Each row is a point. Any point is a mix of the corners, with weights that add up to 1. It lies inside the corners' shape when no weight is negative. Is each point inside? If not, which corners have a negative weight?

Corners:
(1): [52 30]
(2): [-25  -7]
(3): [-29 -37]
Points:
[3 4] -> inside
[-26 -33] -> inside
[-18  -6] -> inside
[-22  -9] -> inside
[46 26] -> inside

Corners:
(1): [  0 -15  33  31 -39  33]
(2): [ 29 -23   2 -48  31  -4]
(3): [-16  60   6  13  46 -15]
(4): [ 15  13 -51 -10 -56 -15]
(5): [-37   5 -42  14  -8  -7]
(6): [ 20 -13 -38  20  41 -19]
(7): [ 42  10  14 -30  -4  52]
Points:
[ -9  22 -19  -1 -14 -20] -> outside (6, 7)
[ -6   6 -13  17 -15   7] -> outside (2)
[ -3 -11 -38   8 -12  -2] -> outside (3)
[-9 10 -2 13 -2  5] -> inside

Corners:
(1): [ 12  17   6 -14  11  14  -5 -25  -1  60   5]
(2): [ 29   1  -8 -20  -4  -3  -6 -26   5  -3  -8]
(3): [ -9 -24   8  -6 -18 -30 -16   7  13   0 -11]
(4): [  8 -15  54 -10   3   4 -15  -6   1  -9  -1]
(5): [ -5 -15  -8   0  14 -16 -11 -14  -1   4  -3]
(6): [  1   9   6  -1  12 -12 -10   3  -2   2   4]
(7): [ -6   6 -12 -15 -19   3  18  -5  -5  18  -1]
(8): [ 24 -10  -7 -13 -24   7  -9   1  -6  -1  -8]
(9): [ -1  -5   0 -11   2   6 -11  16  27  -9  -3]
(10): [ 43   9 -14  -7   1  21  23 -13  -1  15 -10]
(11): [-10 -29   7 -24  13 -50 -14  -8  -4   5   9]
(12): [ 12 -19  -2  -9 -35  -6   1  -1  17  -3  29]
Points:
[ 15  -3  -4 -15  -6  -2  -4 -10   6   2  -4] -> inside
[  7  -3   5 -12  -1  -6  -4  -1   5   8  -5] -> outside (5, 12)
[12 -6  2 -9 -7 -5 -3 -8 -2  9  0] -> outside (9)
[ 11  -1   6 -10   2  -1   1  -6   3  -1   2] -> outside (1, 3, 8)

Corners:
(1): [  6  -8  13   9   4  -5  22   0   5 -16   1  18  16  60]
(2): [  8  10 -10 -12 -24  -9  12 -23 -32 -18  41   6   5 -17]
(3): [-24 -17  -9 -18  -6   3 -12  21   5 -17  -3 -30  -1  -7]
(4): [  4  18  -2 -40 -19  10  -6  -2 -19  21  12  -8   0 -10]
(5): [ 10  28  -6 -12 -34 -18 -32  -7 -12 -12  14 -13  19 -21]
(6): [ -5  16   5  21 -20   3   8   4  -9  -3   7  -1   5  15]
(7): [-36 -19  11  -9  48   7 -16  13  34  -7 -15 -30   8  20]
(8): [-30  10  -5 -16  25 -29  -6  27   2  -4   3 -15 -24   8]
(9): [ 24  16 -40 -15 -25  -5 -16 -20 -37  -9   5 -16  -1  -5]
(10): [ 20   6   1   3   6   0 -24   1 -27  -8  10 -13  19 -31]
(11): [ 39  -5   9   1   7   5  -6  -6  27 -16   6   4  -5  11]
(12): [  3  18 -17  -1 -14  19  -6   9 -37  -3  35  13  -3 -11]
(13): [-30  10  19 -11  19 -19  35   1  24   0 -30  23   3  13]
(14): [ 19   7  35  14  -7   1   2 -28 -27 -23   2  14 -23  26]
(15): [-38 -22 -19  -6  19  -7   0  -1  20  25 -23   3  -4   4]
Points:
[  2   3   6  -2   0   1  -5   6 -14 -12  16  -8   0  -1] -> outside (5, 9, 13, 15)
[-7  3 -4 -9 -3 -3 -3  1 -2 -6  2 -4 -1  5] -> outside (10)
[ -2   2  -6  -7  -3  -1 -16   5  -6  -5   2 -13  -2   3] -> outside (2, 13)
[ -6   5   0 -15  -5   0  -1   2  -5   1   2  -5   1   1] -> inside
[-3  3 -3 -9  7 -6 -5 -3 -7 -4  6 -2  2 -1] -> outside (3, 6)
[-6  2 -7 -4  0 -5 -5  7 -2 -9  3 -8  5  1] -> outside (4, 14)
[ 1 -2 -4 -9  7 -2 -1 -4 -5 -7  3 -2 -2  2] -> outside (5, 6)
[  3  -2   6   0   2  -3   7   0   1 -12   4   5   7  27] -> inside
